Rows are points. Examples show where two turns around zero, p and q, send a point. Write where each new point lands after one turn and then the other. Backwards means that the second turn is done in reverse. Each puzzle has new turns, and all numbers are rounded.
In the rows, zero is written as 128.

Turn p:
[177  91 104] -> [132 187 157]
[144 153 113] -> [103 123 149]
[107 111 114] -> [125 141 100]
[118 162  95] -> [ 81 117 125]
[ 95 123 215] -> [200  72 110]
Turn q:
[160 134 103] -> [113 165 134]
[118  75  92] -> [ 69 115 104]
[143 150 208] -> [209 128 104]
[ 74 129 102] -> [102  83 158]
[145 152 135] -> [148 148 139]
Where do these land?
p, then q: [166 164 120] -> [161  92 107]
p, then q: [129 154 135] -> [125 112 107]
p, then q: [102 100 100] -> [108 135 171]
q, then p: [ 57 124 188] -> [170 210 138]
p, then q: [168  79  90] -> [177 141 181]
p, then q: [146 147 135] -> [143 116 109]

Turn p:
[114 123 210  80] -> [ 82  84 200 124]
[103 121  93 115] -> [151 101 101 134]
[120 126 102 129] -> [144 123 106 131]
[196 102 127 165] -> [102 188 109  83]
[155 149  69  93] -> [107 121  61 158]
[ 82 150 136 123] -> [154 104 151 158]
[126 127 159 192] -> [156 176 168 110]
Turn q:
[ 96  78 146 136] -> [114 100  95 171]
[195 136 130 136] -> [178 112 166 106]
[ 76  79 144 157] -> [116 114  71 180]
[ 96 168 141 138] -> [117 179 125 141]
[188 128 129  66] -> [120  88 197  96]
[125 176 144 136] -> [135 175 148 131]
[119 131  61 127] -> [116 128  93  72]
Where do these land?
q, then p: [129 173 130 146] -> [106 144 134 168]
p, then q: [ 80 145 103 155] -> [183 110 147 112]
q, then p: [162  79 153 100] -> [132 127 150  61]
p, then q: [168 117 113  60] -> [ 82 119  62 124]
p, then q: [109 153 127 161] -> [166 142 149 127]
q, then p backwards: [ 81 175 157 140] -> [173 176 130 161]
q, then p backwards: [167  54 113 133] -> [ 69  99 103  80]

Turn p:
[136 108  91 107] -> [132 107 135  86]
[150 149 129 131] -> [151 144 117 128]
[123 101 165  87] -> [112  81  95 144]
[140 142  95 225] -> [113 224 160 108]
[ 90 141 160  91] -> [132  85 133 174]
Turn q:
[139 117 145 165] -> [164 150 127 138]
[155 133  98 127] -> [138 114 140  93]
[121  77  96 114] -> [145  70 113 136]
[168 134 148  74] -> [102 113 191 133]
[ 56 179 154 160] -> [ 90 193  67 141]
Where do these land?
p, then q: [171 146 169 130] -> [143 124 118  69]
q, then p: [151 148 134  81] -> [101 105 125 171]
p, then q: [ 92 129  85 164] -> [ 95 166 144 168]
p, then q backwards: [130 139 179 108] -> [ 88  90 139 132]
p, then q: [ 97  78  73 156] -> [ 67 130 125 187]

Turn p:
[ 90 145 208 138 120 142] -> [119 111 173 189 110 173]
[142 110 112 112  86  71] -> [105 169  72 123 101 130]
[154 155  89 140 168  80] -> [110 129  82 124 189 100]
[129 138 119 117  47 165] -> [109 168 169 114  67 104]
[166 141 136 161 156 116] -> [130 100 107 156 150  94]
[ 88 138 132 104 212 202] -> [158  65 196  90 180 163]
[161 118 106 146 106 126] -> [136 140 110 124 111  87]
[ 98 119  94 159 139 165] -> [175 147 163 115 151 116]
[124  87 155  75 120  85] -> [113 123  80 116  94 185]
Turn q:
[ 95 140 154 129 119  90] -> [162 122  88 118 140 107]
[136 164 126  80 161 147] -> [115 140 170  85 133  94]
[160 124 158 124  65 175] -> [ 66 129 101 106 153 178]
[193  88 149 193 167 114] -> [100 119 108 168  32 137]
[ 89 186 162 114 152 164] -> [128  77 143  67 149  95]
[101  74  72 117 121 105] -> [180 163 151 171 140 160]
[121 120  74 138 112 103] -> [145 145 138 181 150 126]
Where do these land?
q, then p: [ 90  83  97 129 127 106] -> [131  92 131 144 120  71]
q, then p: [ 95 138  77  95 112 156] -> [131  61 132 153 149 144]
q, then p: [191 123 123 126 107  86] -> [107 183 154 145 168 112]
q, then p: [118 154  80 146 104 141] -> [167 107 121 161 158 140]
p, then q: [100  89 176 147 219 161] -> [ 86 135 152 129  40 193]
p, then q: [160 149 208 122  89 155] -> [149  98  61 148 148 187]
q, then p: [140 160 135 132 139  91] -> [113 159  93 135 144 128]
